Each wall is flat, endless, passes through zero and stands at right angles to its row. A trip goes straight from one point to another. List the walls that it crosses, first one first.
In the rows, zero is written as 128.

Walls:
(1): [176 144 158]
(2): [ 73 109  83]
(3): [159 137 113]
(4): [111 130 168]
(5): [123 151  80]
(6): [138 120 129]
(7): [108 100 131]
(8): [ 81 132  98]
Trips:
[142 104 151] to [126 155 129] => 7, 3, 6, 5, 8
[166 107 104] to [184 133 132] => 5
[116 124  87] to [112 127 114] => 3

Walls:
(1): [ 54 125 116 106 181 145 151 120]
(2): [136 106 126 119 124 154 128 120]
(3): [130 151 136  90  88 155 168 134]
(4): [ 84 137  95 117 121 104 116 159]
(5): [138 136 133 166  97  35 120 110]
(6): [115 146 197 153 149 109 178 154]
(7): [154 109 117 159 134  74 125 150]
(8): [126 155 103 116  99 116 120 108]
(9): [155  98 131  83 160 124 101 107]
Trips:
[108 129 149  95 115 124 110 117] to [ 78 137 135 135 114 123  79 136] => 2, 5, 3, 9
[133 139 162 132 131  89 106 103] to [171 151 181 135 122 133 182 125] => 8, 3, 9, 7
[153 159 101  95 130 141 129 176] to [148 155  48 118 106 125  89 134] => 7, 5, 3
[158 107  88  82  86 119 121 140] to [151  85 134 126 111 148 122 118] => 5, 4, 8, 7
[184 143 131  91 116 145 164 166] to [127  93 155 169 200 141  80 119] => 7, 3, 1

Walls:
(1): [ 80  94 126  91 145 149 175 101 184 162  81 140]
(2): [103 121 113 153  82 106  91 128 150 183  80 168]
(3): [147 170 141 127 118 135 118 127 124 139 142 116]
(4): [167  92 101 133  72 143 155 118 170 102  84 126]
(5): [156 108 151 167 115 154 162 103  87 134  97 104]
(6): [124 178  88 144 128 126 123 131 156 118 146 131]
(7): [105 132 158 115 119  94 112 157 154  68 101  84]
(8): [127 108 140  99 142 119 156 193 115 118 109 145]
(9): [ 98  53 137 123 111 156 114 106 134 105  59 136]
(10): [176 129 178 163 115 147 175  99 127 121 102 149]
(11): [135  68  68 111 132 142  97 138 131 147 104  88]
Trips:
[115 168 136 175 119 148 125 126 125 143 121 125] to [146 114 120 187 121 130 145 167 162 182 117  88] => 4, 11, 1
[101 155 148 131 137 150 115 124 129 144 131 139] to [128 105 119 155 167  83  82 159 122 173 153 115] => 1, 11, 3, 6, 8
[123 114 170 135 134  91 152 153  89 146 136 177] to [131  97 115 115 117 137 119 171  97 131  96 132] => 9, 11, 10, 4, 7
[157 116  76  73 127 177  96 146 113 127 130 120] to [159  77 136 140  86 151 115 115 109 116 141 113] => 6, 5, 3, 8, 10
[123 122 119 178 145 129 110 136 150 126 159 170] to [119 125 140  94 183 110 128 129 178  95 167 120] => 2, 7, 1, 8
